Each row is a point. To make a cloud, some directions were put in groups of two or more. Within a group, all points are equally far from the middle, so they leave a hole (a ring in 2 directions, a hollow ball in 3). The other directions are filled evenly. Then the cloud was stretched, turned, moved and blurred a little. Count the holes, and give their numbers of directions, smallest first.

Cloud, 14 rows:
[[ -9 -60]
 [  9  19]
 [-25  31]
 [ -1  -5]
 [ 18 -45]
 [ 48 -13]
 [ 15 -10]
 [ 39  -3]
 [ 43  17]
 [  2 -47]
 [  9 -49]
 [  4 -14]
 [-22  37]
 [ 39 -46]]
Holes: 0

Cloud (22 x 3):
[[-37 -36  -7]
 [-58 -13 -38]
 [-10  -2  26]
 [-60   8 -27]
 [-12 -26  37]
 [ 29 -34  14]
 [ 43 -15  28]
 [ 11 -11 -45]
 [-21  27   1]
 [-13 -50 -24]
 [ 31  24 -22]
 [-31 -39 -47]
 [ -1  52  54]
 [-15 -16  41]
 [ 11  55  38]
 [  6 -43  31]
 [  7  11 -15]
 [ -8  19 -36]
 [-36  -6  50]
 [-16 -53   3]
 [-44   8  -2]
 [  6 -32 -29]]
Holes: 0

Cloud:
[[-33  20  20]
 [ 27   8 -60]
 [  2   9  25]
 [-50 -15  17]
 [ 26 -24 -33]
 [ 28 -48  -1]
 [-44  31 -13]
 [-39  20  14]
 [ 30 -16 -32]
 [ 25  -5 -49]
 [-44  23   5]
 [  2 -15 -48]
 [-48  -4   9]
 [-20 -39 -21]
 [ 24 -50 -11]
 [-41 -24  -7]
 [-47  -9  -1]
 [-43  40 -11]
 [-19  13 -59]
 [ 35  -3 -31]]
Holes: 1 (2)

Cloud (26 x 4):
[[  5   5 -15  50]
 [  8   5   8 -56]
 [ -4  10  -6   9]
 [ 24  16  -6 -10]
 [-49  -1   8   4]
 [-21   0  -8 -29]
 [ 10 -14   9 -38]
 [  4 -26  -4 -29]
 [ 33  12  20  -9]
 [ 17  27  60 -35]
 [  8  -7 -39 -21]
 [-11  15  22 -24]
 [-29  -1 -29   2]
 [-10  -9  23 -26]
 [-25  13  14 -50]
 [ 16   4 -36 -36]
 [  0 -24   3  -4]
 [-29 -26  12  -6]
 [ 15  30 -32  23]
 [-38 -14 -17  -1]
 [-56  -9  22  18]
 [ 23  32   9 -19]
 [-12  24  21  24]
 [-35 -35  27  -6]
 [ 15  -2  35 -35]
 [-31   7  -8  24]]
Holes: 0

Cloud, 52 rows:
[[ 15  -7 -55 -16 -19 -22]
 [ 28 -47 -26  12   3 -22]
 [ -7  -6 -43 -13 -40 -39]
 [  8 -40 -38  22 -17 -37]
 [-25 -49  18  -1   4  -6]
 [-20   6 -27  -4  28 -13]
 [-14   0 -32 -46   8  27]
 [ 28  32  34 -42  19  12]
 [ 25   2 -15  16 -46 -54]
 [-34  -8  31  11 -24  -1]
 [  6   6 -11 -29  48   5]
 [ 60  -1  -3 -17   8 -21]
 [  7  47  -4 -39   7 -32]
 [ 44  33  33  -9 -23   4]
 [ -1  -3   4 -44  -7  29]
 [ 15  31 -12  -4  22 -30]
 [-10  18 -43 -33  11  16]
 [-35 -44 -33 -15  -4 -18]
 [ 43  20  21 -20 -35  -9]
 [ 27  10 -14 -18  41  -3]
 [ 22 -27  46  32 -32 -27]
 [ 20  38  -1 -14   6 -46]
 [-14 -16  -3   2  26  41]
 [ 16  25 -13   8 -10   9]
 [ 36  39  26 -42  15   2]
 [-13  30 -12 -53  19 -17]
 [ 44 -39 -14  15   3 -25]
 [ 15  17  56   3   7  34]
 [ 22   5  30   3  34 -20]
 [ 20  27  14  22   5  11]
 [ -4 -59 -16  23 -11  -1]
 [ 42 -10  32   9 -21 -54]
 [ 13  33   2   6 -13 -47]
 [-26 -34  32  -8   8  -2]
 [-22  15 -22   6  10 -16]
 [ 14   1 -11 -16  11 -53]
 [-14   6 -39 -13 -12 -47]
 [ 40   3 -36 -16 -32 -48]
 [-14  26 -25  -5  16  11]
 [-13 -33 -12   8 -22  22]
 [ 51  24  -6  11 -17 -16]
 [ 10 -14  -4  -8  19 -45]
 [ -7  25 -16   5  -9 -37]
 [-31 -23  -4 -10 -42  -5]
 [-10  -5   0   1 -54 -21]
 [-29  22  26  -8 -26  -7]
 [ 29 -21  38  -5   7  25]
 [-15   1  -2 -47  30  37]
 [-21 -26 -18 -14 -36   9]
 [-30 -30  30  19 -22  -2]
 [ 15   1   5  27 -45 -46]
 [-11  -5 -25 -38 -22  17]]
Holes: 2 (2, 4)

Cloud (57 x 6):
[[ 11  36 -11  31  28  16]
 [-20  -2   2   9  53 -32]
 [-27  14  15 -14 -15  41]
 [ 26  32   6   0  28  -2]
 [ 45  -1 -22  -7  -2 -32]
 [-42 -17  16  18  22  24]
 [ 48  -1   1 -13 -11   4]
 [ 11  30  -7 -42   6  -7]
 [-54  17  -2   4  23  35]
 [ 32  11 -30  21  11  17]
 [-11  25 -42 -24   8  12]
 [-20  -9  25  33  12  11]
 [-13  21 -20  36 -22  22]
 [-35  -2  23  24   6  26]
 [ 12  16 -19  -5 -39  35]
 [  8  42 -39  -2   2 -11]
 [ 19  -8  24  16  22 -21]
 [ -4 -27  28   6  11  12]
 [  1 -35 -18 -34  -5   4]
 [  4 -33  17 -25  18  24]
 [ 25  23 -31  22  -1  20]
 [-12 -26  13 -38  16  -8]
 [  3 -37   4 -30 -13   8]
 [-51 -12  -6  14  23  17]
 [-35  23 -19  20  19 -29]
 [-45  -5  18 -10  29  -6]
 [ -6   9  23  23  26 -36]
 [ -5  16  26  16   1 -35]
 [ 27  -5 -20 -36   7 -36]
 [ 16   1  -4  -3 -16 -52]
 [ 25 -18 -20  25  20  10]
 [ -6  20 -13 -49 -11  17]
 [-18 -29  16 -22  39  11]
 [ 48  -7 -19  -3 -14   0]
 [-21 -13  25  -2 -20  14]
 [  2  23   5  21  18  43]
 [ 28 -27 -19 -20 -13  24]
 [ -6  35 -18   5 -28 -35]
 [ -7  -1 -21 -15  60  12]
 [ 45  -4   9  -9   3 -20]
 [  4  -9 -15 -24  -2 -46]
 [-19  26   2 -40   8  20]
 [ 27   5  -2  25  41  13]
 [-52   4  17  -8  21   6]
 [ 15  -5  11 -18  12  45]
 [ 10  -1 -19   5  -3 -50]
 [-15   8 -15  17 -42  19]
 [ 40  -7 -18   1  -6 -36]
 [-13  22  24  24  12 -31]
 [  8 -28 -26   2  21  34]
 [-19  20  -8 -21  48  26]
 [ 15  33 -10 -40   0 -11]
 [-26  22  17  18  28 -34]
 [-13  13  14  40  28 -28]
 [-15   1  10  10  49 -36]
 [ 13 -18  -9 -53   1  19]
 [  0  31 -23  30 -29   7]]
Holes: 3 (2, 2, 2)

Cloud, 84 rows:
[[ -1 -23  -2  22 -22 -23  19 -29]
 [-16  46  -6 -15 -30 -15  45 -14]
 [-40  34  12  -8 -23  26  10  23]
 [ 19  -6   7   2  -3 -39  25 -25]
 [ 15 -17  -2  31 -14  -9  21  19]
 [  1  37   3  34  20 -15   6 -15]
 [ 17  14  32   6  -9 -25   2 -37]
 [-21   1  31   9  26  44  16  22]
 [ -3   5 -13  26  12  35  40  14]
 [ 28  10  14  10   7  27  34 -34]
 [ 10  10 -36 -14 -23  -8 -20   3]
 [ 12  -2  36  44   9 -13 -12 -12]
 [-11  54  22   2 -22  14 -19 -23]
 [-42  18  -8 -11  12  -8 -15  14]
 [ 10 -20  -3 -31 -18  -5  35 -24]
 [-33   9 -16  31   9 -12  14  23]
 [-10  36   4  -2 -10   8  57 -18]
 [-33  -9  39  -4   4  36   2   7]
 [  7  45  27 -46 -17   9   7  -3]
 [  2  11 -32  34  -9  18  33   5]
 [ 13  11  34  19   9 -16 -14 -27]
 [  7 -15 -22  -8  26 -14  19  50]
 [ 20  60  20  -1 -34  12  -9 -24]
 [-33  21 -11  27  16 -13  37  10]
 [ -1 -46  13  -6  22  26  19  36]
 [ 24  10  -7  10 -38 -17  15 -34]
 [-24 -10  -7   6  -1  19  36  31]
 [-48 -24  -8  -7  13 -18   7  18]
 [-16  16   2 -20  20  10  -8 -23]
 [ -8  22  35   5 -27 -15  -8 -24]
 [-12   4 -10 -39  -5 -23  -1 -39]
 [ 11  10 -27 -29 -30  16   6  17]
 [ -6 -11   2   8  23   4  42  38]
 [-17  46  -8  13  -8   3  10 -41]
 [-21  -4  13 -15  26  37  29  31]
 [-15 -24   2   9  48  30  10   6]
 [ 12 -10  16 -29  31 -17  38  14]
 [ 18  14   1 -40 -25 -42  -4 -20]
 [ -6  20  27 -11 -24 -15 -15  20]
 [ 15  51  21 -17   4  -6   7 -21]
 [ 19  22  -6  -5   3 -42  28  -6]
 [  2 -29  24 -25  17  12  41  20]
 [ 37   5  32  12 -12  -7  -5 -25]
 [-12 -10  -1  16 -19  34  26  -2]
 [ 29  10 -15   0  20 -25   5  29]
 [ 11 -12   0  -2  32  11 -16 -14]
 [-25  -9 -17  27  12   8  28  31]
 [-48  12  32 -12   9   0  31 -26]
 [-33   0 -12  11 -19   6   9  18]
 [ 19  23  32  23   2   2  28  23]
 [-26  -1  32  23  31  -5  36  14]
 [ 24  12 -33 -17  -2   1 -18  10]
 [ 22  14  19  -8 -36  -8  -8   4]
 [-29  -7  16 -11   3 -19 -19  27]
 [ -3 -21  16  41   7 -14 -17   5]
 [-24  30   7   3  -5 -29 -16 -12]
 [ -9  48  26  -6   5  21   7 -32]
 [-54  -2  20 -20  20  23   3  -9]
 [ 17 -13  22  13 -20 -10   7  10]
 [-16  -7 -14  -7 -28   5  25  -1]
 [ 14   8   7   4 -24  31  14 -37]
 [ -2   3 -30 -27 -19   5  35  -5]
 [  2  21  24 -15 -25 -26 -19   4]
 [  1   6  22 -16  38  19  30  -5]
 [ 16   0 -21  10  -7   5   5 -43]
 [ 13 -13  28  33   4 -12  22  12]
 [ 29  -8  -6 -12  -1  19  14  37]
 [  7   2  20 -14   8  38  -2  21]
 [ -9  23  34 -34  -9   8  32 -12]
 [-26  15  55   3   6  -3   7  -9]
 [-49  24   4 -32   9 -32  20  23]
 [-40  27  -7  13 -28  -7   1   1]
 [-29  54  -2  -4   9 -15   2 -10]
 [ -2  12   0  15  39  -4  20  -5]
 [ -3  12  27  20  -2 -21  28  18]
 [  8 -18  17  -5  21  36  -4  24]
 [ 18  28   3  24 -14  41  41  -7]
 [ -4  27  -6  -4  27  22  30   0]
 [  8 -20  20  19  30  25  -3  27]
 [-41  33  -2  37   9  21   1  21]
 [  8   4   6   3 -22 -33 -18 -18]
 [-54  14  41   9  10  20  35  -9]
 [  0   0  10  28  19 -18   3  32]
 [ 14 -13 -14  11 -11  13  45 -19]]
Holes: 1 (6)
